Every row gives one point. Two turns around zero, p and q, are shown by what they do to some points. Write where each new point lands after one turn and then the other. Backwards means that the second turn is done in reverse. Each puzzle has new turns, and all numbers are rounded.

Turn p:
[-0.22  0.10 -0.46] -> [0.39 0.15 0.30]
[-0.43 -0.04  0.10] -> [ 0.12  0.38 -0.20]
[-0.44  0.19  0.11] -> [ 0.01  0.49 -0.03]
[ 0.46 -0.17 -0.35] -> [ 0.16 -0.55  0.20]
[0.27 0.08 0.40] -> [-0.46 -0.12 -0.12]
[ 0.36 -0.16  0.20] -> [-0.23 -0.35 -0.15]
Turn q:
[ 0.12 -0.18 -0.28] -> [ 0.27 -0.21  0.07]
[-0.15 -0.15  0.48] -> [-0.23  0.39  0.27]
[0.07 0.12 0.08] -> [-0.02  0.10 -0.12]
[-0.26 -0.16 -0.32] -> [-0.04 -0.40  0.19]
[ 0.24 -0.24 -0.41] -> [ 0.44 -0.29  0.06]
[-0.02  0.62  0.47] -> [-0.44  0.43 -0.48]
Where do these land?
q, then p: [0.18 0.44 0.53] -> [0.11 0.36 0.60]
p, then q: [ 0.05 -0.31 -0.52] -> [0.53 0.30 0.07]
p, then q: [-0.17  0.15  0.03] -> [-0.13  0.04 -0.18]
p, then q: [-0.06 -0.28 -0.03] -> [ 0.26 -0.12 -0.03]

Turn p:
[ 0.01  0.34 -0.08 -0.11] -> [ 0.05 -0.10 -0.22 -0.27]
[ 0.13 -0.31 -0.09  0.55] -> [ 0.09  0.19 -0.09  0.61]
[-0.34 -0.09  0.54  0.43] -> [0.29 0.68 0.23 0.06]
[ 0.30 -0.13 -0.33 -0.37] -> [-0.24 -0.54  0.02  0.05]
[-0.33  0.02 -0.32 -0.35] -> [-0.51 -0.05 -0.07 -0.27]
[ 0.28 -0.02  0.33  0.29] -> [0.46 0.06 0.10 0.21]
[-0.05  0.19 -0.05 -0.43] -> [-0.14 -0.22  0.03 -0.39]
Turn q:
[ 0.32 -0.04 -0.02 -0.21] -> [ 0.05  0.25 -0.28  0.08]
[ 0.28 -0.25 -0.16 -0.20] -> [ 0.13  0.11 -0.41 -0.07]
[0.15 0.16 0.09 0.42] -> [ 0.04 -0.19  0.12  0.42]
[-0.58 -0.23  0.22  0.27] -> [ 0.23 -0.34  0.50 -0.30]
[ 0.34 -0.15  0.22 -0.29] -> [ 0.25  0.42 -0.19  0.04]
[-0.51  0.51 -0.36  0.00] -> [-0.70 -0.24  0.25 -0.18]
Where do these land?
p, then q: [0.99 0.12 0.15 0.22] -> [ 0.67 -0.20 -0.63  0.43]
p, then q backwards: [-0.14 -0.01  0.22 -0.17] -> [-0.25  0.00  0.15 -0.12]
q, then p: [-0.35 -0.07 -0.28 -0.24] -> [-0.35 -0.10  0.22 -0.28]
p, then q: [-0.26  0.19 -0.04  0.08] -> [-0.32  0.06 -0.04 -0.06]
q, then p backwards: [-0.25 -0.23 -0.06  0.11] -> [ 0.17  0.16  0.10 -0.26]

Turn p:
[ 0.07 -0.11  0.03 -0.16 -0.11  0.18  0.66 -0.17] -> [-0.34 -0.27  0.38  0.04 -0.05  0.20  0.39  0.14]
[-0.32  0.21  0.09  0.00  0.24  0.26 -0.22 -0.08] -> [ 0.03  0.35  0.00  0.26 -0.23  0.06 -0.11 -0.27]
[ 0.03 -0.97 -0.18  0.39  0.04  0.30 -0.20 -0.21] -> [-0.84  0.09  0.06 -0.21  0.44 -0.12 -0.58 -0.05]
[-0.06  0.27 -0.11  0.33 -0.12  0.20  0.02 -0.01] -> [ 0.15  0.20  0.26  0.08 -0.11  0.08 -0.20  0.24]
[-0.18  0.42  0.03 -0.28 -0.31 -0.09 -0.26  0.00] -> [ 0.37  0.18 -0.36  0.10 -0.13  0.33  0.14  0.11]
[ 0.33  0.26  0.22 -0.13 -0.02  0.15 -0.07  0.03] -> [ 0.23 -0.27  0.02 -0.05 -0.24  0.23 -0.09 -0.14]
[ 0.11  0.44  0.14 -0.20  0.16 -1.24 -0.03 -0.02] -> [ 0.84  0.03 -0.31 -0.51  0.20 -0.41  0.73 -0.16]
[-0.08 -0.67  0.15  0.29  0.02  0.06 -0.15  0.36] -> [-0.29 -0.15 -0.05  0.21  0.56 -0.25 -0.42 -0.11]
[ 0.10  0.15 -0.37 -0.23  0.09  0.17  0.26  0.10] -> [-0.14 -0.15  0.01  0.08 -0.43 -0.12  0.15  0.26]
Turn q:
[ 0.12 -0.34  0.13 -0.40  0.03 -0.18  0.10  0.00] -> [ 0.20 -0.01 -0.18  0.23  0.22 -0.14  0.00 -0.40]
[-0.06 -0.22  0.19  0.25  0.19 -0.11 -0.09  0.43] -> [-0.39  0.17 -0.30 -0.17  0.00  0.18  0.00 -0.25]
[-0.26 -0.03 -0.07 -0.72  0.22  0.06  0.11  0.34] -> [-0.11 -0.59  0.07  0.16  0.44  0.03 -0.04 -0.42]
[ 0.40  0.45  0.05  0.32 -0.05 -0.18  0.06  0.08] -> [ 0.04  0.05 -0.21 -0.27 -0.15 -0.06  0.48  0.37]
[-0.16 -0.27 -0.18  0.25 -0.17 -0.16  0.27  0.07] -> [-0.05  0.41  0.08  0.10  0.26  0.26  0.02  0.04]
[ 0.23  0.92  0.17  0.18 -0.58  0.10 -0.67  0.12] -> [-0.08 -0.47 -0.50 -0.24 -0.36 -0.21 -0.07  1.03]
[-0.11 -0.25 -0.52 -0.13  0.25 -0.03 -0.04 -0.78] -> [ 0.70  0.10  0.60 -0.03 -0.13  0.16 -0.30 -0.21]
[-0.24 -0.09  0.27  0.00  0.15 -0.20  0.28 -0.10] -> [-0.05  0.08  0.02  0.34 -0.12  0.22  0.20 -0.25]
[ 0.08 -0.17 -0.03  0.25 -0.05  0.68 -0.02 -0.16] -> [-0.26  0.25  0.41 -0.10 -0.16 -0.42 -0.27  0.10]
Where do these land?
q, then p: [ 0.01  0.06  0.36  0.30 -0.16  0.03 -0.06  0.26] -> [ 0.04  0.27 -0.09  0.27 -0.01 -0.11  0.11  0.37]
p, then q: [-0.56 -0.43  0.13  0.23 -0.22  0.19 -0.22 -0.22] -> [-0.27 -0.38  0.35 -0.26 -0.50  0.30  0.00  0.06]
q, then p: [ 0.10 -0.51  0.17  0.13 -0.51  0.26 -0.09 -0.22] -> [ 0.69  0.31 -0.15 -0.16 -0.04 -0.18 -0.19  0.07]
p, then q: [ 0.35 -0.02 -0.07 -0.25  0.34 -0.09 -0.25  0.13] -> [ 0.49  0.12 -0.05  0.09  0.25  0.06 -0.25  0.03]
p, then q: [-0.42  0.01  0.26 -0.46 -0.15  0.09  0.34 -0.17] -> [-0.33  0.28  0.58  0.17 -0.06 -0.01  0.25  0.12]
p, then q backwards: [ 0.32  0.27 -0.35 -0.27  0.43 -0.43  0.19 -0.24] -> [ 0.66  0.36  0.14  0.20  0.43  0.10 -0.06 -0.10]
p, then q: [ 0.15  0.00  0.57  0.25  0.12  0.12  0.23 -0.26] -> [ 0.01  0.03  0.05  0.33 -0.51 -0.35 -0.03 -0.25]
q, then p backwards: [-0.24  0.26  0.16 -0.11 -0.51 -0.14 -0.24  0.01] -> [-0.01 -0.01 -0.22 -0.14 -0.42  0.20 -0.09  0.46]
p, then q: [-0.16  0.09 -0.71 -0.14  0.25 -0.34  0.25  0.44] -> [ 0.05  0.22 -0.41 -0.02  0.55  0.52  0.42  0.13]
q, then p: [ 0.45  0.27 -0.52  0.33  0.42  0.33 -0.15  0.26] -> [-0.09 -0.36 -0.51  0.24 -0.09  0.19  0.67 -0.29]

Turn p:
[ 0.07  0.09  0.24  0.11  0.39 -0.08 -0.24 -0.19 -0.17] -> [-0.02 -0.16  0.13  0.47  0.03  0.27  0.04 -0.11 -0.09]
[-0.01 -0.11 -0.12  0.12  0.42  0.06  0.76  0.22 -0.19] -> [ 0.12 -0.10  0.15  0.06 -0.53 -0.55  0.45 -0.22  0.03]
[ 0.14  0.23 -0.23 -0.01 -0.14 -0.05 -0.30  0.20 -0.31] -> [-0.21 -0.38 -0.02 -0.26  0.19  0.14 -0.11 -0.20 -0.12]
[ 0.02 -0.93 -0.05  0.33  0.24  0.37 -0.32  0.12 -0.19] -> [ 0.84 -0.03  0.57 -0.12 -0.04  0.18  0.03  0.03 -0.49]
[-0.24 -0.08 -0.16 -0.39  0.43 -0.23  0.17  0.24 -0.13] -> [-0.11 -0.27 -0.07 -0.05 -0.59  0.07  0.29  0.20 -0.08]
[ 0.02 -0.01  0.04  0.03 -1.21 -0.01 -0.22 -0.81  0.23] -> [ 0.16  0.64 -0.80 -0.14  0.83 -0.03 -0.66  0.03 -0.06]
[ 0.01  0.33 -0.11  0.29  0.25 -0.11 -0.13 -0.12  0.32] -> [-0.42  0.19  0.21  0.23  0.22  0.04  0.21  0.02 -0.09]
[-0.60  0.32  0.06 -0.30 -0.01  0.11 -0.27  0.20  0.01] -> [-0.18 -0.42 -0.12 -0.04  0.13  0.10  0.05  0.62  0.20]
[ 0.16  0.09  0.21  0.19 -0.26 -0.35 -0.06  0.08  0.18] -> [-0.09  0.26 -0.10 -0.09  0.21  0.26  0.10 -0.24  0.27]
[ 0.22  0.09  0.14 -0.15  0.08  0.14  0.50  0.39 -0.24] -> [ 0.04 -0.26  0.10 -0.09 -0.40 -0.32  0.00 -0.29  0.39]
[ 0.22 -0.03 -0.03 -0.20 -0.18  0.13  0.11 -0.33  0.49] -> [-0.13  0.54 -0.04  0.04 -0.05 -0.14 -0.39  0.12  0.02]
Turn q:
[-0.41  0.12  0.12 -0.03  0.29  0.27 -0.05 -0.26 -0.06] -> [ 0.43  0.21  0.00 -0.09 -0.27 -0.15 -0.28 -0.12 -0.03]
[-0.31 -0.19 -0.20  0.11 -0.29  0.10 -0.38  0.62 -0.01] -> [ 0.11 -0.27  0.38 -0.32  0.21  0.18  0.06  0.48 -0.40]
[-0.52 -0.34  0.09 -0.15 -0.32 -0.23 -0.43  0.10 -0.21] -> [ 0.22 -0.29  0.53 -0.45 -0.14  0.06  0.31 -0.13 -0.25]
[-0.21  0.21  0.21  0.20 -0.13 -0.20 -0.18  0.04  0.17] -> [ 0.14  0.01  0.36 -0.03  0.02 -0.14  0.09  0.17  0.28]
[-0.39 -0.40 -0.16  0.33 -0.51 -0.07  0.13  0.32 -0.07] -> [ 0.32 -0.40  0.23 -0.25  0.46  0.46  0.18  0.07 -0.06]
[ 0.29  0.15  0.24 -0.27  0.07  0.36 -0.08 -0.58  0.32] -> [-0.05  0.36 -0.39 -0.04 -0.01 -0.68 -0.01 -0.25  0.08]
[ 0.28  0.14 -0.57  0.19 -0.23 -0.22  0.12  0.17 -0.31] -> [-0.21 -0.45 -0.32  0.11 -0.07  0.41  0.17  0.35  0.11]
[ 0.53 -0.14 -0.05  0.38  0.15 -0.10  0.20  0.24 -0.39] -> [-0.19  0.12 -0.21  0.51  0.05  0.51  0.28  0.15 -0.11]
[ 0.30  0.40  0.37 -0.57  0.35  0.18  0.40 -0.31  0.21] -> [-0.43  0.59 -0.30 -0.02 -0.16 -0.31 -0.43 -0.38  0.30]
[ 0.43  0.05 -0.06 -0.18  0.63 -0.09  0.28 -0.34  0.34] -> [-0.33  0.12 -0.29  0.59 -0.09 -0.32 -0.38 -0.35  0.08]
Where do these land?
p, then q: [ 0.12  0.04 -0.06 -0.47 -0.13 -0.04  0.23  0.21  0.10] -> [-0.13 -0.31  0.13 -0.42  0.09 -0.22  0.02  0.05  0.03]
p, then q: [ 0.39  0.20  0.20 -0.22  0.21 -0.24 -0.02  0.03 -0.38] -> [ 0.48 -0.19 -0.20 -0.12  0.21 -0.26  0.24 -0.17 -0.10]
q, then p: [-0.15  0.28  0.24 -0.22  0.35 -0.19 -0.38  0.21 -0.09] -> [ 0.09 -0.11 -0.29 -0.09  0.35  0.20 -0.05  0.00  0.53]
p, then q: [-0.10  0.30 -0.08 -0.01  0.27 -0.19  0.50  0.07  0.32] -> [ 0.13 -0.23  0.23 -0.17  0.20  0.18 -0.20 -0.03  0.55]
p, then q: [ 0.21 -0.01 -0.21 -0.16 -0.16  0.16 -0.11 -0.46  0.22] -> [ 0.10 -0.05  0.15 -0.05 -0.49 -0.03  0.12  0.38 -0.04]
p, then q backwards: [-0.18 -0.07 -0.27  0.08 -0.01  0.78  0.19 -0.10 -0.38] -> [-0.32 -0.12 -0.31  0.06  0.10  0.17 -0.54 -0.17  0.59]
q, then p: [-0.37 -1.02  0.09  0.34 -0.33 -0.56 -0.46 -0.51  0.10] -> [ 0.70  0.56 -0.24  0.67 -0.57 -0.18 -0.02 -0.74 -0.03]
p, then q: [-0.03  0.48  0.27 -0.12 -0.32  0.19  0.14 -0.04  0.00] -> [ 0.06 -0.36  0.33  0.27  0.07 -0.33 -0.21  0.05 -0.08]
p, then q: [-0.08 -0.72  0.20  0.62  0.10 -0.29 -0.20 -0.04  0.14] -> [-0.23  0.69 -0.66  0.20 -0.02  0.15 -0.07  0.09  0.25]
q, then p: [ 0.12  0.04 -0.22  0.15  0.04  0.64  0.22  0.33  0.17] -> [-0.30 -0.53  0.41 -0.15 -0.07  0.15  0.07  0.00 -0.29]
p, then q: [ 0.06  0.47 -0.18  0.01 -0.02 -0.27 -0.10  0.29 -0.21] -> [ 0.31 -0.17  0.04 -0.16  0.04 -0.01 -0.28 -0.45 -0.17]

Turn p:
[ 0.15 -0.11  0.17 -0.08  0.23  0.73 -0.11 -0.35  0.36  0.22  0.24] -> [-0.71 -0.16 -0.04 -0.18 -0.04 -0.26 -0.55  0.02  0.12  0.26  0.14]
[-0.10 -0.57 -0.35 -0.13 -0.22 -0.45 -0.16 -0.20  0.41 -0.25 -0.85] -> [ 0.34  0.07 -0.29  0.01 -0.01  0.26 -0.01  0.52 -1.09 -0.01  0.11]
[-0.02  0.17 -0.30  0.47 -0.38  0.19  0.07 -0.26 -0.63  0.05 -0.19] -> [ 0.29 -0.45 -0.04 -0.12  0.21  0.32 -0.20 -0.12  0.14 -0.28 -0.65]
[ 0.23  0.24  0.29 -0.24  0.31 -0.30  0.48 -0.23 -0.10  0.31 -0.02] -> [-0.20  0.42  0.40  0.07  0.55  0.24  0.06 -0.20  0.10  0.14  0.10]
[-0.24 -0.35  0.17  0.05 -0.39 -0.46  0.26  0.68  0.70 -0.21 -0.08] -> [ 0.41  0.07 -0.32  0.64 -0.19  0.02  0.29  0.46 -0.10 -0.10  0.78]
[-0.27  0.46 -0.24 -0.17 -0.11 -0.10  0.01 -0.18 -0.08 -0.27 -0.02] -> [-0.14 -0.04  0.00 -0.22  0.10  0.03  0.41  0.02 -0.07 -0.47 -0.17]
[-0.20 -0.01  0.73 -0.43 -0.05  0.11  0.04  0.52 -0.09  0.24  0.03] -> [-0.20  0.56  0.21  0.66 -0.38 -0.08 -0.10 -0.01  0.32 -0.10  0.06]
[ 0.09  0.26  0.06  0.05  0.42  0.48  0.16  0.00 -0.37 -0.11  0.11] -> [-0.35  0.02 -0.18 -0.08  0.06 -0.02 -0.02 -0.55  0.32  0.10 -0.31]
[-0.04 -0.35 -0.23  0.25  0.06  0.12 -0.19 -0.04 -0.21 -0.03  0.67] -> [ 0.16 -0.59  0.21 -0.09 -0.18 -0.44 -0.02 -0.27  0.11  0.23 -0.01]
[ 0.13  0.21  0.12  0.29  0.01 -0.27 -0.40 -0.06 -0.23 -0.31  0.30] -> [ 0.39  0.06  0.01 -0.29  0.11 -0.49  0.18 -0.01  0.24 -0.03 -0.23]
[ 0.31 -0.05 -0.25 -0.35 -0.26  0.12  0.13  0.14  0.16  0.10 -0.41] -> [ 0.00  0.17 -0.10 -0.12 -0.18  0.50 -0.29 -0.02 -0.25 -0.22  0.28]
[-0.03  0.10 -0.17  0.28  0.38 -0.16 -0.28 -0.02  0.08  0.26  0.23] -> [ 0.01 -0.13  0.15 -0.30 -0.04 -0.08  0.25  0.15  0.19  0.48 -0.07]
Turn q:
[ 0.49  0.00 -0.04 -0.03  0.28  0.02  0.16  0.15 -0.12  0.01  0.29] -> [ 0.08  0.17 -0.40  0.16 -0.15 -0.05  0.08  0.15 -0.35  0.26 -0.03]
[ 0.41 -0.02 -0.28  0.58 -0.02 -0.10 -0.23  0.35 -0.11  0.33  0.35] -> [-0.15  0.52 -0.20  0.27  0.13  0.27  0.10  0.34 -0.52 -0.31  0.14]
[ 0.37 -0.46  0.27 -0.01 -0.44 -0.20 -0.18  0.03 -0.49 -0.36  0.24] -> [ 0.01  0.41 -0.52 -0.29 -0.19  0.42 -0.45 -0.03  0.12 -0.09 -0.40]
[ 0.42 -0.08  0.18 -0.22 -0.73 -0.18 -0.50  0.16 -0.57  0.03 -0.33] -> [-0.42  0.15 -0.60 -0.40  0.14  0.19 -0.03 -0.03  0.26 -0.54 -0.64]
[ 0.09 -0.26  0.05  0.10 -0.30 -0.52 -0.42  0.39 -0.35  0.10  0.44] -> [-0.02  0.41 -0.31 -0.11 -0.11  0.74  0.10  0.35  0.08 -0.31 -0.13]
[-0.32  0.18  0.20 -0.04  0.46  0.25  0.03 -0.03  0.20 -0.53 -0.31] -> [ 0.03 -0.57  0.08  0.23 -0.30 -0.19 -0.21 -0.39  0.16  0.10  0.34]
[ 0.18 -0.05  0.10  0.04 -0.02 -0.17  0.39  0.55 -0.09  0.36  0.05] -> [ 0.31 -0.16 -0.22 -0.15  0.08  0.09  0.15  0.47 -0.44 -0.13 -0.10]
[-0.20  0.12 -0.01 -0.32 -0.02  0.42  0.17 -0.09  0.31 -0.12  0.00] -> [ 0.24 -0.23  0.06  0.12  0.28 -0.28 -0.01 -0.21  0.26  0.27  0.10]
[-0.11  0.57 -0.39  0.14  0.03 -0.34 -0.13 -0.14  0.05  0.27  0.37] -> [-0.16  0.34  0.33  0.43 -0.09 -0.08  0.41  0.47  0.17 -0.07  0.05]
[-0.23  0.37 -0.51  0.39  0.00 -0.21  0.49 -0.16  0.35  0.16 -0.09] -> [ 0.00  0.07  0.61  0.08  0.05 -0.52  0.00  0.52 -0.10 -0.07  0.34]
[-0.29 -0.23  0.65 -0.36  0.31  0.46  0.10 -0.59 -0.10 -0.16 -0.50] -> [ 0.02 -0.60  0.29 -0.21 -0.17 -0.12 -0.21 -0.88  0.05  0.38 -0.38]
[-0.49 -0.12 -0.03 -0.10 -0.02  0.50  0.22 -0.09 -0.09 -0.02 -0.25] -> [-0.04 -0.47  0.30 -0.02  0.38 -0.01 -0.30 -0.16  0.08  0.24 -0.03]
[-0.03 -0.24 -0.23 -0.33  0.38 -0.03 -0.16 -0.24  0.24 -0.14 -0.23] -> [-0.24 -0.07  0.03 -0.26 -0.13 -0.10  0.19 -0.32  0.13  0.37  0.36]
[-0.30  0.22  0.04  0.16  0.08  0.10  0.06 -0.28  0.74  0.06 -0.03] -> [ 0.32  0.02  0.54  0.15  0.07 -0.35  0.17 -0.28  0.10 -0.10  0.37]
Where do these land?
p, then q: [ 0.08  0.06  0.00 -0.10 -0.25 -0.18  0.53 -0.42 -0.08  0.40  0.23] -> [ 0.28 -0.17  0.01  0.26 -0.31  0.31 -0.07 -0.57 -0.23  0.18  0.06]
q, then p: [ 0.33  0.14  0.53  0.18  0.03 -0.18  0.43  0.08  0.36  0.29  0.06] -> [ 0.56  0.35  0.00 -0.14  0.32  0.15 -0.20 -0.45 -0.05 -0.25 -0.01]
q, then p: [ 0.30  0.00 -0.07  0.27 -0.36  0.18  0.55  0.02 -0.44  0.12 -0.05] -> [ 0.33  0.45 -0.08 -0.11 -0.42  0.18  0.24 -0.03 -0.12  0.16 -0.46]
q, then p backwards: [ 0.49  0.03 -0.18  0.05 -0.23  0.13  0.13  0.05 -0.37  0.31  0.61] -> [-0.14 -0.01  0.45  0.16  0.22 -0.24 -0.11 -0.11  0.02 -0.08 -0.77]
p, then q: [-0.28  0.08 -0.25 -0.41  0.16  0.58 -0.23  0.05  0.01 -0.42  0.05] -> [-0.19 -0.03  0.34 -0.35  0.09  0.04 -0.36  0.28  0.64  0.07 -0.08]
q, then p backwards: [-0.30  0.13  0.41  0.64 -0.18 -0.77  0.38  0.17  0.66 -0.07  0.11] -> [ 0.18 -0.02 -0.14 -0.41 -1.00 -0.58 -0.47  0.34 -0.02  0.07  0.21]
q, then p: [-0.32 -0.04  0.09 -0.49  0.04  0.06 -0.48  0.25 -0.35 -0.16 -0.17] -> [-0.43 -0.49 -0.23  0.15 -0.16  0.06 -0.18  0.16 -0.41  0.14  0.21]
p, then q: [-0.08 -0.24 -0.44 -0.39  0.05  0.06 -0.57  0.07  0.14 -0.20 -0.23] -> [-0.19 -0.05 -0.26 -0.21  0.24  0.11 -0.18  0.39  0.39 -0.02 -0.54]
q, then p: [-0.06  0.43 -0.26 -0.11  0.10  0.14 -0.44  0.07  0.00 -0.08 -0.44] -> [-0.04 -0.45 -0.08  0.34  0.18 -0.22  0.41  0.17 -0.26  0.12  0.12]
q, then p: [ 0.14 -0.24  0.05 -0.21  0.02  0.04 -0.28 -0.17  0.03 -0.44 -0.16] -> [-0.24 -0.25  0.24 -0.29  0.02 -0.05  0.01  0.30 -0.24 -0.18  0.08]
p, then q: [-0.29 -0.37 -0.37 -0.38  0.37  0.36 -0.39  0.29  0.00 -0.06 -0.34] -> [-0.32 -0.01  0.22 -0.22  0.55  0.07 -0.28  0.34  0.29 -0.18 -0.55]
q, then p: [-0.02  0.05  0.23  0.46  0.45 -0.64  0.35 -0.19  0.11 -0.05  0.20] -> [ 0.48  0.17  0.13  0.21 -0.03 -0.08 -0.40 -0.02  0.46 -0.63 -0.02]
q, then p: [ 0.00 -0.03  0.25  0.46 -0.21  0.20  0.01 -0.28 -0.08  0.36  0.13] -> [-0.02  0.39 -0.25 -0.04  0.24 -0.09 -0.08 -0.06  0.09 -0.01 -0.54]
